Each point is reached from the start by the listed moves, each made 0, 1 or 2 times, or once backwards (-1), plus a little noise. Is the number of moves made odd or even? Then give how often each move was made.

Moves:
(1): [ 9 10  6  4  6]
(2): [-14   6   9  -8  11]
(3): [  2 -13   6   3  10]
Start: [-1  0  0  2  5]
Points:
[-7  8 43  1 60] => even (2, 2, 2)
[ 5 15 28  6 39] => even (2, 1, 1)
[-12  46  25  -9  29] => odd (2, 2, -1)
[ 4 27 22  2 29] => odd (2, 1, 0)

Moves:
(1): [  5   7 -11  -3   5 -10  -2  13  -5   1  -5]
(2): [-15   4  -1  -2  -4  -2   9   8   0   7  -1]
(3): [ 0 -2  5 -7  5 -5  1  3  1  2  2]
(4): [-5  0 -5  5 13  7  8  2  1  4 -3]
(5): [-1  1 -8 -5  2 -2  0 -7  1  1  1]
(6): [ -1   9  -2  -5   1  16   8   7   2 -10  -2]
(7): [  1  -4  -2  -9   0  -2  12   3 -13   9  -9]
(8): [-1 -4 -3 -4  0  3  3  8  6  3 -3]
(9): [ 2  9  3  5  0  4  5 -3 13  7 -6]
(10): [ 3 -4 -2 -4 -2  4 -7  0 -3  5  6]
(11): [ 1  0 -1  1  0 -4  9  1 -1 -2  9]
Start: [-2  2 -7 -1  9 -6 -1 -8  2 -1 -5]
Points:
[-33   5 -29 -11  17  22  48 -11   6   4 -25] => even (-1, 1, -1, 1, 2, 1, 1, 1, 0, -1, 0)
[ -9  39  -7  -4  22 -27  12  -5  33  12   5] => even (1, 1, 2, 0, 1, 0, -1, -1, 2, 0, 1)
[-29   6 -25 -18  16 -18  27 -15 -19  60 -31] => even (0, 2, 0, 1, 2, -1, 2, -1, 1, 1, -1)
[  2   2 -27  13  31   2  34  19  18  47 -30] => odd (1, 0, -1, 2, -1, -1, 1, 2, 2, 1, 1)
[-10  18  -4  23  -3  -1 -17 -20  38  26 -12] => even (0, 1, -1, 0, 0, -1, -1, 0, 2, 1, -1)
